Each wall is flat, endless, passes through zero and stands at right angles to its row. A trip goes straight from one point to another. List the walls that it crosses, first one first.

Walls:
(1): [0.52 0.15]
(2): [-0.30  0.16]
(3): [0.23 0.23]
(4): [-0.41  0.35]
(5): [0.38 0.07]
(6): [-0.29  0.18]
Trips:
[-0.57 -0.05] to [-0.13  0.53] -> 3, 1
[-0.05  0.56] to [0.32 0.19] -> 2, 6, 4
[ 0.23 -0.12] to [-0.21 -0.28] -> 3, 1, 5, 2, 6
[-0.56  0.10] to [-0.09  0.67] -> 3, 1, 5
[0.04 0.20] to [0.05 0.56] -> none

Walls:
(1): [-0.35  0.20  0.66 -0.69]
(2): [ 0.12 -0.53 -0.23  0.35]
(3): [-0.31  0.01 -0.06  0.17]
(4): [-0.04 -0.40 -0.09 -0.18]
(5): [ 0.50  0.18 -0.22 -0.18]
(6): [-0.05  0.29 -0.46  0.46]
(7): [-0.03  0.75  0.21 -0.57]
(8): [ 0.49 -0.29 -0.06 -0.21]
Trips:
[-0.23  0.26  0.80  0.20] to [ 0.43 -0.19 -0.26 -0.25] -> 3, 8, 5, 4, 2, 1, 7
[ 0.35  0.09 -0.15 -0.36] to [ 0.37 -0.20  0.11  0.00] -> 1, 2, 7
[ 0.51  0.19  0.22 -0.16] to [ 0.12  0.01 -0.30  0.01] -> 1, 6, 2, 7, 4
[-0.30  0.57  0.00  0.00] to [-0.19  0.31  0.20 -0.07] -> 6
[ 0.50 -0.32 -0.80  0.16] to [-0.22 -0.05 -0.06  0.01] -> 3, 5, 8, 1
[0.05 0.06 0.11 0.34] to [0.65 0.02 0.19 0.54] -> 5, 3, 8

Walls:
(1): [ 0.04  0.10 -0.15 -0.28 -0.04 -0.01  0.41  0.07]
(2): [-0.01  0.45 -0.11  0.09  0.24 -0.28 -0.19 -0.41]
(3): [ 0.24  0.12 -0.06  0.03 -0.62  0.45 -0.08  0.20]
(4): [ 0.73 -0.09 -0.10  0.41  0.19  0.11  0.16  0.66]
(5): [-0.10 -0.26 -0.16  0.10 -0.52 -0.27 -0.53 -0.43]
(6): [-0.10  0.12 -0.65 -0.47 -0.22 -0.18 -0.25  0.05]
(7): [ 0.21  0.80  0.24 -0.15  0.31 -0.04 -0.15 -0.05]
(8): [ 0.57  0.04  0.14 -0.17  0.08 -0.35 -0.59 -0.18]
Trips:
[ 0.29 -0.05 -0.02  0.18  0.07 -0.24 -0.18  0.12] to [-0.14 -0.50 -0.08 -0.26 -0.15 -0.11  0.13  0.00] -> 7, 6, 2, 1, 4, 8
[-0.16 -0.34  0.55  0.30  0.41  0.30 -0.06 -0.34] to [-0.27  0.35  0.29 -0.38 -0.32 -0.09  0.44 -0.06] -> 7, 1, 3, 6
[ 0.34  0.19 -0.28  0.33 -0.43  0.34  0.57  0.13] to [-0.04  0.18 -0.18 -0.47  0.19  0.53 -0.26  0.34] -> 6, 7
[ 0.01 -0.70  0.06  0.39 -0.24 -0.45  0.04  0.10] to [ 0.07 -0.25  0.05 -0.11 -0.41 -0.25  0.54  0.04] -> 8, 1, 3
[-0.10  0.18 -0.10  0.10 -0.65 -0.12  0.15  0.20] to [-0.13 -0.08  0.14  0.44 -0.28  0.08  0.18  0.32] -> 4, 6, 1, 5
